Each row of a before or after table is a point. The points were changed in one or more steps. Then noise was added and the rows were shuffled. The steps act on columns, c1 being the first. Name the steps. A step turns or swaps two columns, mirrors them in a line or flattens them onto one, adds a multiple of one to another, or multiplies or shifts one. Angles are multiples of 10 degrees, from the lower column toward the higher: turns from -170 to 170, lines from 10 to 170 but not 90. Use the fewest steps. Two steps may share a column if one is a turn and the other turns, adds or multiplies; they go together, in the order done. Otherwise the lowest column goes first.
In the rows, 100 means zero.

Before:
[88 150 89]
[82 104 89]
[155 157 72]
[195 120 75]
[77 91 78]
[92 95 111]
[104 102 84]
[79 103 73]
After (8 x 3):
[85 100 96]
[88 56 79]
[103 90 114]
[192 36 169]
[76 102 109]
[155 18 130]
[94 112 91]
[77 92 110]
Steps: add -0.7 times c1 to c3; turn c2 and c3 by -150 degrees

Before (14 x 8):
[135 108 116 108 104 125 102 164]
[131 96 123 84 123 118 93 97]
[100 111 95 86 102 128 76 122]
[138 95 109 108 126 86 16 195]
[108 79 124 87 122 110 63 104]
[124 72 76 89 80 130 47 69]
[137 91 98 37 116 79 95 68]
[98 86 116 92 99 95 111 68]
[104 108 65 98 120 129 23 66]
[120 85 71 107 108 102 101 72]
[106 87 110 115 78 120 112 88]
[77 80 108 98 128 129 112 55]
[117 131 116 92 109 110 57 84]
[26 115 86 106 113 133 91 99]
After:
[104 176 97 105 85 139 92 83]
[67 99 120 92 109 141 57 107]
[102 74 116 107 89 102 104 64]
[91 102 77 85 106 146 77 103]
[113 117 142 100 62 121 112 90]
[84 70 111 83 86 122 94 120]
[103 89 106 85 73 135 65 125]
[89 59 129 36 90 79 96 86]
[82 69 46 106 104 125 103 138]
[81 61 13 106 82 145 15 142]
[83 101 119 99 86 182 22 58]
[120 89 114 117 114 112 112 104]
[125 67 121 86 106 169 47 66]
[111 97 133 92 94 86 110 104]
Steps: turn c1 and c2 by -70 degrees; turn c1 and c5 by 150 degrees; turn c3 and c8 by 70 degrees; add -0.7 times c7 to c6

Before:
[143 126 84 70 142 84 56 83 77 91 64 112]
[94 96 126 95 104 91 82 89 110 93 95 115]
[159 159 110 152 72 39 95 96 74 94 79 90]
[125 144 103 96 91 69 84 82 72 109 119 132]
[95 112 83 93 35 87 52 133 130 109 64 103]
[107 86 35 134 105 49 81 96 114 102 50 107]
[133 184 125 40 118 51 103 83 73 66 64 91]
[134 136 84 118 67 82 86 66 58 53 89 84]
[86 98 117 69 80 75 43 108 80 111 88 99]
[124 94 79 46 74 112 71 46 93 127 86 97]
After:
[146 35 69 68 120 98 69 46 117 73 4 110]
[84 79 60 116 159 73 86 67 66 119 39 92]
[113 38 120 108 96 81 81 94 109 112 77 126]
[131 67 58 93 70 71 53 82 59 101 38 121]
[74 99 54 161 145 25 96 94 94 90 76 105]
[140 38 121 89 125 70 47 109 102 78 100 107]
[43 28 65 73 90 34 77 97 108 113 47 120]
[171 122 86 98 111 45 104 82 60 116 45 100]
[96 49 98 82 141 77 47 137 157 106 112 111]
[111 86 79 111 117 57 89 84 88 79 95 142]
Steps: turn c1 and c3 by -60 degrees; turn c1 and c4 by 60 degrees; shift c2 by -60; turn c9 and c10 by 150 degrees; turn c5 and c9 by -150 degrees; shift c6 by -10; add 1.5 times c8 to c11; shift c12 by 10
